Each row of a before or after table is a point. The points were changed in one or more steps. Then noise was added and the rows were shuffled. The steps act on how far a point lies along the listed directions, d1 being the first. Name the steps. A step turns or swaps two directions, mirrors them in a line or flattens them onto one, adds a multiple of one to another, or multiplies one. Angles are multiples of 10 degrees, from the lower direction toward the higher: turns from -170 to 170, lines from 10 to 170 but not 90. Use the fewest steps. Two steps may share a direction if one is a turn and the other turns, adds or multiplies; they go together, in the order done. Otherwise the lowest direction goes first.

Directions:
(1): [-4.0  1.1]
(2): [1.1 4.0]
Before, 8 rows:
[[-0.9  0.5]
 [-8.9  2.3]
 [ 1.0 -0.3]
 [ 2.1  1.0]
 [ 1.3  0.2]
 [ 2.3 -0.5]
 [ 2.7  1.0]
 [ 3.0  4.6]]
After:
[[ 7.5  5.4]
 [-0.9 -0.6]
 [ 1.0  0.4]
 [-1.0 -2.7]
 [-1.9 -1.5]
 [ 1.7 -5.3]
 [-0.6 -2.3]
 [-0.6 -1.3]]
Steps: turn d1 and d2 by 130 degrees

Directions:
(1): [-0.5  1.1 -0.7  5.7]
(2): [ 1.1  5.5  1.8 -0.7]
(3): [-2.5  1.9 -4.8 -1.2]
Before, 8 rows:
[[ 3.6 -4.3  4.7 -1.9]
 [ 3.7 -6.5  3.3 -4.2]
 [ 0.0  0.5 -0.7 -5.1]
 [ 1.9  3.4 -1.3 -0.2]
 [ 0.6  3.5 -0.5  0.5]
 [ 1.8  2.3  1.9  3.2]
 [ 3.5 -4.7  1.0  2.9]
 [-1.6  4.9  3.3 -0.6]]
After, 8 rows:
[[ 0.8  3.5 -0.3  0.9]
 [ 2.7 -4.0  3.3 -2.2]
 [ 1.3  2.2  1.5  3.2]
 [ 1.8  3.5 -0.6 -0.2]
 [ 2.6 -3.9  0.0  2.7]
 [ 0.2  0.5  0.0 -5.1]
 [ 2.9 -6.0  1.7 -4.6]
 [-1.6  4.9  3.4 -0.3]]
Steps: multiply d3 by 0.7
